Each row of a before or after table is a point. The points were changed in one or more steps. Then noise was added and the rows were shuffled. The steps act on columns, c1 being the first. What was done? A step turns or swaps two columns, mirrors them in a line or flattens them onto one, adds a multiple of one to another, or multiplies or shifts one. Angles are multiples of 10 degrees, from the lower column toward the higher: turns from -170 to 170, lines from 10 to 170 but not 90. Use the fewest steps. Two steps may share a column if one is a turn and the other turns, adds or multiplies; they go together, in the order done. Otherwise the lowest column goes first.

Before:
| +0.49 | +0.14 | -0.33 |
| -0.45 | -0.35 | +0.01 |
| +0.11 | +0.17 | +0.92 |
| +0.21 | +0.32 | +0.49 |
| -0.85 | +0.41 | +0.41 |
| -0.58 | -0.45 | +0.78 |
| +0.50 | +0.44 | +0.26 |
| -0.01 | +0.29 | -0.04 |
After (8 x 3):
| +0.44 | +0.51 | -0.02 |
| +0.18 | +0.50 | +0.03 |
| +0.30 | -0.03 | -0.01 |
| +0.16 | +0.09 | +0.00 |
| +0.41 | -0.84 | -0.01 |
| +0.30 | +0.23 | +0.02 |
| -0.34 | -0.45 | +0.04 |
| -0.43 | -0.56 | -0.02 |
Steps: swap c1 and c2; multiply c3 by 0

Before, 12 rows:
| -0.13 | -0.29 | +0.06 | +0.00 | +0.04 | -0.36 | +0.19 | +0.09 |
| +0.08 | -0.46 | +0.15 | +0.51 | -0.49 | -0.15 | -0.57 | +0.33 |
| +0.39 | +0.48 | +0.24 | +0.04 | -0.13 | +1.15 | +0.11 | -0.89 |
| +0.66 | +0.22 | -0.13 | +0.26 | -0.23 | -0.58 | -0.51 | -0.20 |
| +0.22 | -0.31 | -0.03 | +0.66 | +0.01 | -0.40 | +0.35 | +0.37 |
| +0.47 | +0.08 | -0.62 | -0.77 | -0.25 | +1.32 | +0.11 | +0.40 |
| +0.04 | -0.52 | -1.32 | +0.44 | -0.14 | -0.12 | -0.37 | +0.34 |
| -0.03 | -0.34 | +0.19 | +0.46 | -0.67 | -0.36 | +0.08 | +0.44 |
| -0.05 | -0.45 | -0.27 | -0.37 | -0.07 | -0.08 | +0.20 | +0.30 |
| -0.02 | -0.21 | -0.22 | +0.40 | -0.45 | +0.29 | +0.00 | +0.03 |
| -0.05 | +0.79 | +0.22 | +0.59 | -0.08 | -0.25 | -0.29 | -0.30 |
| +0.19 | -0.24 | +0.02 | +0.37 | -1.38 | -0.45 | -0.20 | +0.19 |
After, 12 rows:
| -0.12 | -0.85 | +0.12 | +0.09 | -0.15 | +0.52 | +0.10 | -0.29 |
| +1.25 | -0.48 | +0.23 | -1.15 | -0.24 | -0.13 | -0.13 | -0.80 |
| -0.05 | +0.18 | -0.18 | -0.39 | -0.62 | +0.32 | +0.08 | -0.01 |
| +0.66 | +0.34 | +0.03 | +0.26 | +0.00 | +0.77 | -0.25 | +0.25 |
| +0.16 | +0.48 | -0.95 | +0.02 | -0.17 | +0.43 | +0.55 | +0.37 |
| +0.55 | +0.29 | -0.06 | +0.39 | -1.92 | +0.42 | +0.22 | +0.18 |
| +1.35 | -0.10 | -0.36 | -1.16 | -0.31 | -1.02 | -0.19 | +0.41 |
| +0.15 | +0.24 | +0.07 | -0.03 | -0.76 | +0.50 | +0.61 | +0.31 |
| +1.89 | -0.41 | -0.12 | +0.61 | -0.40 | +0.44 | +0.50 | -0.18 |
| -0.40 | +0.31 | -0.03 | +0.42 | +0.02 | -0.06 | -0.18 | +0.16 |
| -0.19 | +0.53 | -0.24 | +0.19 | -0.03 | -0.38 | -0.06 | +0.32 |
| -0.09 | +0.34 | +0.10 | +0.27 | -0.79 | +0.44 | +0.02 | +0.49 |
Steps: multiply c1 by 3; turn c2 and c7 by -170 degrees; multiply c3 by 0.7; turn c4 and c6 by 100 degrees; multiply c5 by 1.3
